Each row of a before or after table is a point. One or more steps were done to the points. Then noise was added and the rows were shuffled. The steps act on how far a point lies along the listed directions, d1 being the first. What was done? A step turns or swaps two directions, mirrors them in a line or flattens them onto one, adds a multiple of one to another, or multiplies one. Angles are multiples of 10 degrees, from the lower direction toward the higher: turns from -170 to 170, lines from 10 to 170 but not 90. Use the fewest steps. Two steps may share a direction if one is a turn and the other turns, adds or multiplies; they go together, in the order done. Otherwise the lowest direction goes first.

Directions:
(1): [-40, -42]
(2): [ 42, -40]
Before, 8 rows:
array([[-24, -27],
       [ 19, -57],
       [ 60,  -2],
       [-14,  -8],
       [ 22,  47],
       [ 20,   4],
       [  7,  19],
       [ 49, -33]])
After (8 x 2):
array([[ 21, -33],
       [-10, -54],
       [-42, -33],
       [ 12,  -8],
       [ -7,  14],
       [-59,   2],
       [-23,  49],
       [-13,   6]])
Steps: swap d1 and d2

Directions:
(1): [-10,  11,  34, -29, -33,  38]
(2): [ 14,   0,  54,   5,   3, -39]
(3): [-25, -26,  -8,  16, -51, -23]
(4): [-60,   6,  15,  12,  27,   2]
Before, 10 rows:
array([[ 16,  -2,  15, -17,   7, -11],
       [ 24,  -4,  18,   0,  26, -11],
       [ 11,   1,   6, -25,  -1,  13],
       [ 11, -13, -13,   4, -22,  -8],
       [-14,  -8,  26,   2, -34, -22],
       [ -4, -15,  11,   7, -24,  -5],
       [ 43,   9,   3, -27,   3,   0],
       [-54,  -4,   3,  16, -28, -11],
       [  1, -12,  -6,  -6,   2,   5],
       [-60, -21,   3,  19,  -7, -12]])
After, 10 rows:
array([[ -7,   2,   9, -24,   8,  16],
       [-15,  -8,  43,   2, -33, -36],
       [  0,   1,  28, -15,  16, -21],
       [-13,  18,  21, -16,  37,   8],
       [  0, -14,  -8,  -7,   8,   7],
       [-30,  -5,  -3,  10,   3,  -2],
       [-19, -13,  21,  11, -15,  -3],
       [  6, -34, -14,   8, -48, -17],
       [ 21,  -2,  31,   1,  30, -19],
       [ -8, -11,  -9,   4, -61, -17]])
Steps: multiply d2 by 1.6; mirror d3 and d4 in the line at 10 degrees

Directions:
(1): [-13,  21,  28, -46,  28,  42,  -1,  11,  24, -33, -30]
(2): [ 32,  15, -22,  10, -10,  40, -12,  26, -60,  -1, -29]
Before, 14 rows:
array([[  3,  -9, -17,  38, -19, -38,   6, -24,  -3,  22,  28],
       [-17,  -9,   9,   2,   5, -35,   6, -10,  22,   1,   9],
       [ 21,   2, -24,  22, -18,   0,   2,  10, -28,  14,   2],
       [ 11,   1, -16,  10, -12,  -6,   3,   9, -23,   5,   3],
       [ -5,  12,   8, -22,   8,  20,   1,   6,  19,  -8,  -7],
       [ -3,   6,  16, -25,  15,  14,   1,   0,  26, -10,   2],
       [  0,  12,   7,  -9,   7,   9,   0,   7,  -1,  -1,  -1],
       [  0, -21,   5,  18,  -1, -39,   0,  -8,  16,  12,  22],
       [ 17, -19, -28,  36, -13, -25,   1,   2, -39,  23,  24],
       [-10,  13,  10, -28,   7,  20,   9,   7,  23, -31,  -5],
       [ -1,   3,   3,  -6,   0,  -1,  12,  -7,   4,   0,   4],
       [  5, -10, -18,  27, -17, -27,  14,  -5,   5,  12,  15],
       [-15,   1,  22, -21,  13,  -4,   1,  -4,  35, -12,   6],
       [  4,  -1,   6,   7,  -5,   5,  -6,   1,  -5,   0,  -1]])
After (14 x 11):
array([[  6, -18, -28,  57, -31, -60,   9, -30, -10,  41,  44],
       [-17,  23,  22, -45,  15,  33,  10,  12,  34, -41, -12],
       [ 28,   0, -33,  33, -27,  -7,   1,  12, -44,  22,   6],
       [  6, -15, -26,  41, -25, -41,  15,  -9,   2,  20,  24],
       [ -8,  18,  17, -34,  13,  31,   2,  11,  28, -16, -12],
       [ 14,  -2, -22,  19, -19,  -8,   3,  10, -32,  10,   2],
       [ -9,  11,  24, -36,  24,  25,   1,  -1,  37, -17,  -3],
       [  6,   0,   5,   7,  -5,   4,  -6,   0,  -8,   0,   0],
       [ -3, -30,   1,  27,  -7, -55,   0, -15,  18,  21,  32],
       [ 25, -27, -42,  57, -25, -43,   1,  -2, -55,  39,  36],
       [ -1,  13,  11, -13,  10,  14,   0,   7,   1,  -2,  -5],
       [-21,   4,  30, -33,  19,   2,   3,  -4,  47, -20,   3],
       [ -2,   4,   6,  -7,   1,   0,  10,  -7,   6,  -1,   2],
       [-22, -11,   8,   3,   7, -42,  10, -15,  27,   6,  13]])
Steps: multiply d1 by 1.6; multiply d2 by 1.3

Directions:
(1): [ 14, -17,   5,  -3,   3, -16, -39,   6, -14,  -5,  38,   5,  60,  -3,  10,
  11,  53,  -1]
(2): [ 16,   5, -34,  -8,   7,  22,   6,  28, -31,  14, -21,  -8,  16, -11,  52,
 -56,   0,  -1]
(3): [-10,  -4,  23,  13,  53,  46, -35,  30, -13,   3,   6,  13, -13,  -8,   7,
  25, -19,  34]
(4): [ 12, -14, -10,   1,   7, -27,  -7, -44, -20,  52, -22,  39,  -7,  27,  18,
  12,   0,  33]
Before:
array([[ -6,   1,   9,   0,  16,   9, -10,   5,  -1,  16,  -2,   0, -13,
          7,   8,   3,   6,   4],
       [  1,   1,   4,   1, -23, -23,  22, -40,   0,   9, -16,  20, -20,
         22, -11,  15,  -7,  -6],
       [  2,   3,   1,  -4, -16,  -9,  -3,   0,  -2,  -4,  11,  -4,  18,
          1,  -2, -11,  15, -15],
       [-11,   4,   9,  13, -12, -20,   9, -10,  22, -13,   0,   3, -16,
         -1, -23,  23, -11,  -6],
       [  8,  -3,   5,   0,   3,  -4,  -9, -11,   6,  -1,  -4,   5, -11,
          7, -15,  22,  -9,   4],
       [  1,  -7,  16,   1,  -9,  -9, -24,  12,   1, -11,  31,   0,  24,
          0, -15,  22,  23,  -3],
       [ 12,  -1,  -8, -12, -22, -16,  12,  -9,   7,  -3,   4, -23,  22,
         -1,   0, -21,  20, -23],
       [  6, -16,   2,   4,  -3, -21, -20, -30, -12,  19, -12,  33, -10,
         16,  -5,  30,   2,  14]])
After (8 x 18):
array([[  7,  -3,   8,  -1,   3,   3, -19,   4,   7, -16,  13,  -4,   7,
         -3, -17,  19,   5,  -2],
       [ 16,  -3, -15, -16, -28, -27,  17, -20,   4,   7,  -2, -18,  20,
          5,   5, -26,  22, -23],
       [  7,   2,  -4,  -5, -18, -14,  -2,  -3,  -6,   0,  10,  -2,  22,
          3,   3, -16,  19, -14],
       [  0,  -2,   8,   8, -12, -16, -11,  16,  13, -30,  29,  -9,  29,
        -15,  -9,   8,  23, -20],
       [ -9, -10,  19,   6,  -8, -13, -16, -15,  12, -15,   7,  14, -15,
          5, -34,  42,  -1,  -4],
       [-11,   2,  14,   4,  19,  12,  -8,   7,   2,  14,  -3,  -2, -22,
          8,   1,   9,  -1,   5],
       [ -4,   6,  14,   0, -32, -21,  24, -26,  14, -20,   3,   0, -10,
         10, -28,  17,   2, -26],
       [ 10, -11,  10,  -2,  -5,  -6, -40,  32, -11, -18,  49,  -5,  61,
         -9,   2,   9,  48,  -8]])
Steps: turn d2 and d4 by 60 degrees; add -1.5 times d4 to d1; multiply d3 by 1.3

Directions:
(1): [ 14,  12,   3,  -6,  34,  -9, -30, -14, -23, -10,  23, -21,  28, -22, -41,
  40, -11,  -8, -51, -38, -12,  36, -28, -29, -19,  15, -23,  45,  15, -21,
  -1, -28]
(2): [  6,  10, -22,   8,   0,   1,  24,  44,  37, -42,  33, -23,  55,  33, -15,
  -3,   9,  11, -31, -10,  60, -25,  13,  10,   6, -12,   1, -10,  26,  -6,
 -40,   7]
(3): [ 40,  -7,  24,   0, -44,  23,   5,  -3,  -3,  -8,  28, -25,  -1,   5, -11,
 -20,  36,  29, -25, -27, -32, -51,  10,  -8,   2, -16, -27,  20, -50, -16,
  48,  18]
(4): [ -8, -11,  12,  -7,  23,  33, -30, -13,   8, -14, -30,   8,  -4, -33, -12,
  55,  41,  33,   9,  -8,  19, -47, -35,   6, -36,  21,  -4, -46, -16,   1,
 -28,  20]
(5): [-37,  -7,  22, -33,  -3, -47,  29, -29, -29,   7,  36,  -8, -18,   8, -10,
  41,  26,  36,  22,   7,  13, -14,  13,   7,  20, -25, -45,   4,  52,  23,
  13,   4]
(6): [-10,  16,  31,  31, -36,  -8,   4,  33,  19,  -8, -10,  22,   2,  -2, -36,
 -17,  -6,  59,  39,  10,   8,  38, -47, -48, -14,  -4,   3,  26,  14,  -7,
   2,  33]
Before, 14 rows:
array([[  7,  -6,   3,   3,   3,  13, -13, -12,  -6,   6,  -4,  -1,   0,
         -4,   4,   3,   4,   5,   4, -11,  -1,  -6, -11,  -7,   2,   7,
         -1,  -6, -24,   1,   1,   3],
       [ 21,  13,  -8,  23,   0,  25, -13,  19,  27, -16, -15,  -3,   6,
         -2, -11, -11,  -8, -10, -19,  -8,  -6,   4, -17, -14, -17,  14,
         23,  -8, -20, -12, -11,  -5],
       [ -1,   4, -13, -10,  26,  -5,  -8,  -3,  -4,   0,   5, -11,  -6,
         -5,  -2,  21,   2,  -3, -14,  -3,  -5,  -6,  -1,   9,  -7,  11,
         -4,  -5,   8,   1,  -7,  -2],
       [ -1,   3, -14,  -5,   9,   1,   7,   8,  16, -16,   1,  -3,  13,
         13,   4,   5,  11,  -5,   0,   3,  19, -15,   7,  20,   0,   6,
         17, -25,   0,   9, -20,   1],
       [ -1,  -9, -10, -21,  11,   4,   1, -22, -10,  10,  -1, -16, -12,
          2,  32,   3,   8, -34,  -9,  -6,  -8, -40,  36,  30,  14,   1,
         -3, -32, -18,  14,  12,  -8],
       [  0,  -3,  -9,  -8,  17,   0,  -7,   1,   2, -12,   7, -18,   7,
         -1,  -6,   7,  13,   0, -14,  -9,   5,  -7,   3,  -6,  -4,   6,
         -6,  -1,  12,  -5,  -5,  -7],
       [  1,  13, -10,   4, -16, -16,  15,  10,  10,  -1,  -1,  13, -11,
         23,  13, -26, -23,  -9,  26,  18,   6,  21,  12,   7,  15,  -2,
         20,  -3,  14,   6,  -4,  -3],
       [-12,  -2,  -6,  -2,   5,  12,   4,  -3,  -3,  12, -10,   6, -16,
         -2,  18,   4,   7,  -6,  16,  11,  -2,  -2,  14,  20,  -8,   2,
          6, -18,  -7,   8,   3,   3],
       [-15,  -2,   5,   7,   3,  -7,   0,   7,   6,   1,  -9,   7,  -9,
         -2,  16,  -7,   1,  11,  18,   7,   5,  12,   1,   2,   8,   0,
          2,  -8,   9,   5,   0,  11],
       [-10,   3,   7,  15, -17,  -3,  -1,  -5,  -1,  10,   1,   8, -12,
          7,   6, -23,  -6,   4,  16,  12,  -4,   7,   6,   6,   8,  -3,
          2,   1,   9,   7,   2,   2],
       [  8,  10, -20,  31,  13,  19, -12,  29,  15,   2, -30,  10,   8,
         -5,   0, -27, -28, -17,   1,  -5,   7,  22,  -8,  -6,  -9,  22,
         26,  -1,  -6,  -6, -22,   3],
       [-16,   0, -15, -13,   0,   3,  -3, -18, -10,  12,   0,  -6, -11,
          1,  21,  -7,  12, -15,  10,  11,   0, -18,  22,  21,  12,   2,
         17, -28,  -1,  13,   3, -15],
       [ 10,   3, -21,   1,  11,   1,  23,  22,  33, -45,  23, -27,  46,
         16, -12,  13,  17,   7, -40, -15,  55, -27,   2,  14,   7,  -7,
         -6, -12,  31,  -3, -31,   0],
       [ -3,   7, -19,  -2,  10,   5,  10,   4,  16, -19,  10, -15,  22,
         12,  -3,   8,  18, -10, -23,  -7,  39, -21,  10,  15,   9,  -3,
         -8, -18,   7,  -8, -18,   1]])
After, 14 rows:
array([[ -4,   9, -27,   3,   9,   0,  16,   9,  20, -16,   7, -10,  24,
         18,   6,  -7,   4, -25, -22,  -2,  35,  -5,  16,  14,  15,  -3,
          3, -14,   9,  -7, -18,  -5],
       [  0,   0,  12,   4,   1,  -9,  -1,   6,  -2,  -4,  12, -10,   3,
         -3,  -2,  -2,   6,  17,  -6, -12,  -6,  12,   1, -11,   9,  -3,
        -14,  16,   4,  -5,  15,   4],
       [ -4,   4,  16,   8,  -1,   0, -18, -15, -12,   1,  10,  -4,  -1,
         -8, -17,   4,   4,  12,  -6,  -9,  -8,   9, -13,  -4,  -5,   4,
        -16,  16,  10,  -3,   2,  -4],
       [ -5,   4, -30,   5,  11,  -6,  33,  29,  41, -36,   9, -15,  38,
         24,   6,  -5,   1,  -7, -19,   6,  62, -14,  13,  22,  15,  -9,
         12, -21,  38,   5, -39,   0],
       [  6,   0, -16,  -2,   2,   1,   4,   7,   7,   4,   2,  -9, -12,
         10,  13, -10,   4,  -1,  -1,   7,  -8, -19,  18,  17,   3,   0,
          6, -13,  -7,   5,   4,   9],
       [ 13,   9, -17,  -2,   2,  -4,  10,  15,  12, -16,  19, -12,  24,
         21,  -2, -10,  -4, -17, -19,  -8,   4,   3,  15,  10,   7,   2,
         12,   4,  -3,  -2,  -7,  -9],
       [  1,  -5,  -3,   7,  -2,   1,  -4,  -7,  -6,  11,  -4,   5,  -4,
          6,  16, -15, -14,  -8,  14,   0,  -1,  12,   1,  -3,  13,   2,
          7,  -2, -15,   4,   4,  -3],
       [ 11,   2, -21, -13,  28,   5, -16, -17, -13,   8,  -3, -20,   4,
         -4,  23,   0, -20, -61, -35, -17, -18,  -2,  24,  14,   6,  15,
          7,  -8, -18,   2,   6, -27],
       [ 22,  14,   7,  -4,   0,  -1, -16,  -4,  -4, -22,  16,  -9,   9,
         -2, -30,  21,   7,  16, -19, -28,  -3,  -1, -20, -14, -11,   8,
        -13,  14,   0, -17,   0,  -5],
       [ 27,   8,  -7,  30,  -4,  27,  -8,  28,  17,  -6, -11,  -4,  11,
         -3, -10, -29,  -4,   2, -14, -22,  -3,  -9,  -3,  -9, -10,  14,
          9,   7, -25, -14,  -2,  13],
       [  7,   6, -17,  -9,   7,   5, -17, -16, -17,   5,  13, -22,   9,
         -6,   2,  -5,   3, -25, -28, -12, -17,  -1,  16,   3,   6,   8,
         10,   2,  -9,  -6,  13, -29],
       [ 14,  13, -11,  24,  -6,  17,  -2,  21,  27, -11, -20,   2,   1,
          6,   2, -23, -14, -14,  -6,   6,  -2,   8,  -6,  -8,  -8,   9,
         30, -11, -15,  -2,  -9,  -4],
       [ -4,  -4, -14,  -2,   6,   2,   3,   7,  11,  -6,  -4,  -7,  -2,
          5,  11, -14,   9,  -4,   4,   6,   8, -11,  15,   3,   3,   2,
          5, -14,   9,   1,  -6,   1],
       [ 10,   8,  -5,  -1,   0,   7,   1,   0, -12,   8,  13, -10,  -1,
          1,   3,  -1,  -3, -16, -18, -10, -18,  14,  14,   5,  -8,   0,
         -6,  17, -12,  -5,  21,  -9]])
Steps: turn d1 and d4 by 150 degrees; mirror d2 and d3 in the line at 170 degrees; add 0.5 times d6 to d5
